Every row gives one point. To make a cloud, some directions were put in groups of two or more. Within a group, all points are equally far from the middle, so they leave a hole (a ring in 2 directions, a hollow ball in 3). The other directions are filled evenly. Then the cloud was stretched, turned, moved and blurred a little. Count the holes, and give their numbers of directions, smallest first.

Cloud, 21 rows:
[[ 37 -22  18]
 [ 17  12  20]
 [ 49   5 -57]
 [ 33 -22 -31]
 [ -9   3  -3]
 [ 65  20 -16]
 [ 34  16 -26]
 [  6 -32  59]
 [ -9  47   2]
 [ 60  15 -10]
 [ 37 -12  29]
 [ 43 -11  -2]
 [-15  33  14]
 [ 11 -56   4]
 [ 40 -14  15]
 [ -6  31   5]
 [ 75  20   1]
 [ 38   5 -55]
 [-10 -46  -3]
 [  9 -18 -13]
 [-49 -31  19]]
Holes: 0

Cloud:
[[  8  43  23   7]
 [ 22 -49 -13 -13]
 [ 10  46  56 -11]
 [-40  -7  20  32]
 [-16  24  16  41]
 [ 15 -41  57 -20]
 [  0  -2  55  33]
 [ 28  20  54 -17]
 [-44  26   8  18]
 [ 17 -50  36  46]
 [-17 -42  66  16]
 [-18  14  -5  36]
 [-20  11  34  15]
 [-21  28  16 -26]
 [-15 -17  78  -7]
 [ 27  23 -23 -32]
 [ 19 -29 -25  22]
 [ 10 -16  38   8]
 [ -1 -19  73 -29]
 [ 55   8  40  -8]
 [-34  33  25 -36]
 [ 12   6   7  30]
 [  3  27  60  29]
 [-42  -5   1 -30]
 [-38 -30  47  11]
 [  3 -36 -28 -46]
 [ 14 -14 -29  -6]
 [ 58  -5  19  24]
 [ -7 -45 -18  -5]
 [-16 -16  65 -20]
 [ -8  24  23   2]
 [ -6 -32  47 -30]]
Holes: 0

Cloud (56 x 6):
[[ -3 -34  35  -8   2 -11]
 [  7  31   6  34 -36  45]
 [  8 -75  -4  39  -1  33]
 [-47 -25  -9   2 -11  30]
 [-29 -11   0   2 -31  23]
 [ 14  -7  -9 -29  29 -17]
 [-26 -27  16  13  65 -14]
 [  8   2  31 -16  15  55]
 [ 10  24   4   6 -46 -28]
 [ 34  -2  58  -9 -53  -4]
 [ 15 -46  18 -11   3  41]
 [ -9  -8 -24  16 -20  23]
 [ 24  -3  32  14  10   4]
 [-18 -47 -35  30  -4  12]
 [ 59  21  -2 -26 -43  19]
 [ 50  31   2  -5  -7  66]
 [  4 -36 -18 -51 -34  22]
 [-16  10  21  36   6  24]
 [-14 -52 -27  33  -1 -14]
 [ 49 -13 -25   1  29 -13]
 [ -6 -67 -21  49   9  20]
 [ 24  59  -1 -19 -14  26]
 [ 56  -6  33  -6 -19 -25]
 [-17 -12  -6 -45 -53  36]
 [ 48  20 -29   8 -17  55]
 [-28   6  -6 -13 -34  71]
 [ 42 -54   6  34  -8  37]
 [-12   5 -18  29 -16  51]
 [ 59  33 -21   7   2  27]
 [ 24  32 -16 -14 -31 -28]
 [  7 -39 -59  20   3 -36]
 [-29   1 -21 -18  -5   0]
 [-13  17  18  42  22   2]
 [ 45  13 -15 -20 -36  22]
 [  7 -45 -28  74  52 -13]
 [ -4 -26 -18  41  -9  10]
 [  5   8 -15 -17 -41  72]
 [-50  10 -25   4  31   4]
 [  7  25 -10  14 -47  81]
 [ -3  42  23 -53 -36  76]
 [-58  -2 -22  -6  23   7]
 [ 58  12 -44  39 -36  14]
 [ 20  17   4  71  10  30]
 [  8  21 -14   7 -44  89]
 [ 66 -15  -4  26  18  14]
 [ 24 -44 -33  -8  20  47]
 [-31  41  35  -8 -52  55]
 [  7 -15 -24  39 -20  13]
 [  1 -24  32   1 -55  -3]
 [ 36  40 -14  -8   8  12]
 [ 18  -8 -21 -23 -52   1]
 [-42  15   1 -34 -27  61]
 [-15  11   2  43   5  21]
 [ 50   3  37 -40 -41  10]
 [-27  20   4 -18 -43  66]
 [-11 -11 -30 -25   1   5]]
Holes: 1 (2)

Cloud (89 x 8):
[[-31  15 -60 -35  -3 -10 -13  32]
 [ 16  58  10  16  -4  29   8  -4]
 [ 36 -23 -46  50  -5  14   2  76]
 [ 30  31 -30 -11   4   0 -46   1]
 [-44   2  27  -8 -22  55 -16 -10]
 [-43  -3 -56 -50 -45  31 -33  22]
 [-23 -26 -45  34   4  27 -65  41]
 [-36  48 -13  20  23 -40 -17 -42]
 [-19  -3   5  -8 -14  15  47  17]
 [ 44   9  29 -51  -9 -18 -64  18]
 [-16  -3 -23  -9  11  25 -64  30]
 [-41 -42 -22  59 -17  30   4  -2]
 [-52  -4   9 -26 -20  27  49  10]
 [ 11  12 -30  -4   7  22 -51 -35]
 [-11  14  -8  -7 -29   3 -31 -59]
 [-11  -3 -67 -39  10  41  -1  50]
 [ 15  24  43  -6  16  -6  18 -32]
 [-56 -14  -8 -15 -32  31  65 -33]
 [ -7  56 -18 -42 -39  39  -7 -45]
 [-19 -26 -12 -23  10   2  11 -56]
 [  8 -42 -24 -30 -54  29 -54  22]
 [-10  20   0 -11 -38  22 -17 -52]
 [-47 -12  11 -20  20 -10  20 -17]
 [ 15  37  19  -1 -30  49 -25 -38]
 [ -4  20  -1  -1  -6 -67 -14  -6]
 [ 15   8  49 -13 -19   8 -29  49]
 [ 40  32  12 -34 -25 -23 -25 -15]
 [ 10 -48 -19  38 -18  -3 -30   9]
 [ 14  24 -44 -31   5  69  33  -4]
 [ -8 -31  18  16 -11  -4  23  56]
 [ 23 -55 -25  23 -14   8 -49  -1]
 [ 34   7 -33 -14 -29 -21  -1 -44]
 [ 45 -38  16  -9 -34  -7 -29 -14]
 [-18 -38 -34  24 -16  59 -35  54]
 [ -9  29 -20  33  -2  32   1 -26]
 [-49   5 -20  -6 -35   8  15  -9]
 [ 68   1 -17  -6  25  30  -8  59]
 [-32  -5 -71 -32 -37   7  -7 -76]
 [ 51 -45  -2  14 -10 -62  -4  44]
 [-32 -58  14 -58 -29 -24   1  -1]
 [-23  12 -30  45 -15  31 -10   1]
 [-26  26  37 -46   0 -65 -36  25]
 [ 30 -55  13  31 -28   3 -10  37]
 [ 20   6   4  -9 -75   1  -4 -54]
 [ -6  66 -28 -60  15 -15   0 -29]
 [ 13 -36   2  13  -2 -13  -7  19]
 [-13 -30  25 -32   0  16  33 -52]
 [ 33 -62  19  33 -34   5 -11  32]
 [ 22  12 -10 -37  15 -16  15 -33]
 [  8   4  11  51 -35 -55   8 -35]
 [-47 -32 -28  19 -21 -70 -23   6]
 [-42  -3  33 -39 -25  -6  46 -34]
 [ 20  30   4 -35  14   9  11  39]
 [  6   1  49 -15  -6 -36 -13  27]
 [ 10   4  -5 -28 -50  43 -17  28]
 [ 24   7 -32 -53 -10   6  13 -41]
 [ 30  28  19 -13 -23  33 -16 -40]
 [ 29  -8   2  45  29 -19  14  27]
 [-19 -12 -10 -19  35 -32   2  26]
 [ 34 -39   4  -5  -8 -24   8  12]
 [ 23  -4 -11 -20  21  34  24 -21]
 [-27  28  56  -7 -35  20 -18   8]
 [-18 -32 -57 -19 -38  22 -51  11]
 [ 19 -15 -50   9 -18 -39 -53  32]
 [-39 -10  59 -36 -45  17 -21  17]
 [-33 -46 -45 -23 -55  60 -26  -1]
 [-16  57  51 -11  -8 -11   3 -22]
 [ 25  -9 -10   5  -9  15 -76  37]
 [ 17  -5  -4  27 -58   6 -18 -33]
 [-27 -15 -22 -40 -52  11   3 -56]
 [-45  43  -8  26   6   4 -15 -23]
 [  8 -46   0  37 -17  16  -3   0]
 [-24   4  -1 -15 -25  83 -55  33]
 [-23  23  88 -26 -22  35  -9 -13]
 [-33 -26  10   6 -13  -2  33  67]
 [ -9 -19 -79  22  38  15  13 -37]
 [  5  29 -18 -24 -29 -20 -92  -3]
 [ 10  39  25  19  -5 -35   5 -23]
 [-29 -64 -10 -55   1 -11 -12  25]
 [ 44  -8  -4  12  -4  59 -11  34]
 [-23  54   2 -49  -8 -13  -4 -50]
 [  4 -11 -22  20   6   9  -9  -7]
 [ 31  46  57 -22  -3 -38   0  -2]
 [-10 -38  -4  -5  -4  12  -2 -61]
 [-16 -59 -22 -20 -29  28 -11   9]
 [  9  10 -25  42 -15 -12 -37  -2]
 [ -2 -33   1 -18 -82 -23 -37  -6]
 [ 31  19  21 -33 -29  -7  52   7]
 [-28 -41 -11  13   0  15  23 -58]]
Holes: 0
